Every row gives one point. Each copy is the shape, with its points in the same order, turned, moved and blurred by noise. Some copies are also mirrored. Which?

Shape (8 x 3):
+0.69 +0.28 +0.16

+0.10 +0.16 -0.06

-0.17 +0.06 -0.06

+0.19 +0.10 -0.93

+0.24 -0.17 +0.45

+0.12 -0.13 -0.72

-0.18 -0.07 +0.51

+0.05 +0.13 -0.18
Copy 1 (8 x 3):
-0.04 +0.82 +0.37

-0.04 +0.19 +0.22

-0.21 -0.03 +0.16

+0.67 -0.04 -0.20

-0.54 +0.48 +0.01

+0.32 +0.00 -0.37

-0.74 +0.13 +0.09

-0.05 +0.10 +0.07
Copy 1 is: mirrored
Copy 2:
+0.46 +0.50 -0.40

+0.06 +0.12 -0.11

-0.06 -0.11 +0.07

-0.41 -0.13 -0.92

+0.55 +0.04 +0.11

-0.21 -0.38 -0.62

+0.28 -0.07 +0.38

-0.10 +0.00 -0.16
Copy 2 is: only turned
Copy 3:
+0.21 -0.22 +0.51

-0.24 -0.06 +0.07

-0.36 +0.04 -0.16

-0.61 -0.84 -0.07

+0.29 +0.20 -0.07

-0.44 -0.68 -0.26

-0.01 +0.51 -0.16

-0.33 -0.15 +0.01
Copy 3 is: mirrored

Shape:
-0.12 -0.19 +0.16 -0.23

+0.22 +0.08 +0.21 +0.16

+0.13 -0.36 -0.50 +0.13

-0.20 -0.21 -0.36 +0.35

+0.05 -0.23 -0.52 +0.35

-0.24 -0.14 -0.57 -0.07

-0.22 +0.90 +0.26 -0.04

-0.24 -0.14 +0.91 -0.06
Copy 1 (8 x 4):
-0.17 -0.12 +0.36 -0.05

+0.30 +0.01 +0.25 -0.14

-0.27 -0.19 -0.30 -0.56

-0.13 +0.19 -0.21 -0.45

-0.09 +0.00 -0.27 -0.56

-0.58 +0.00 -0.36 -0.27

+0.32 +0.39 +0.01 +0.83

+0.05 +0.28 +0.94 +0.06
Copy 1 is: mirrored
Copy 2 (8 x 4):
+0.01 +0.22 +0.31 -0.20

-0.05 -0.25 +0.25 +0.27

+0.51 -0.10 -0.11 +0.02

+0.20 -0.21 -0.22 -0.25

+0.41 -0.38 -0.36 -0.09

+0.17 +0.18 -0.32 -0.16

-0.82 +0.23 +0.03 +0.44

-0.35 -0.06 +0.93 -0.33
Copy 2 is: only turned
Copy 3, 8 rows:
-0.11 +0.11 +0.30 -0.07

+0.12 -0.24 +0.14 +0.33

+0.50 +0.46 -0.02 +0.12

+0.17 +0.48 -0.21 +0.31

+0.44 +0.44 -0.19 +0.32

+0.23 +0.50 -0.25 -0.15

-0.40 -0.67 -0.46 -0.06

-0.65 -0.23 +0.61 +0.30
Copy 3 is: mirrored
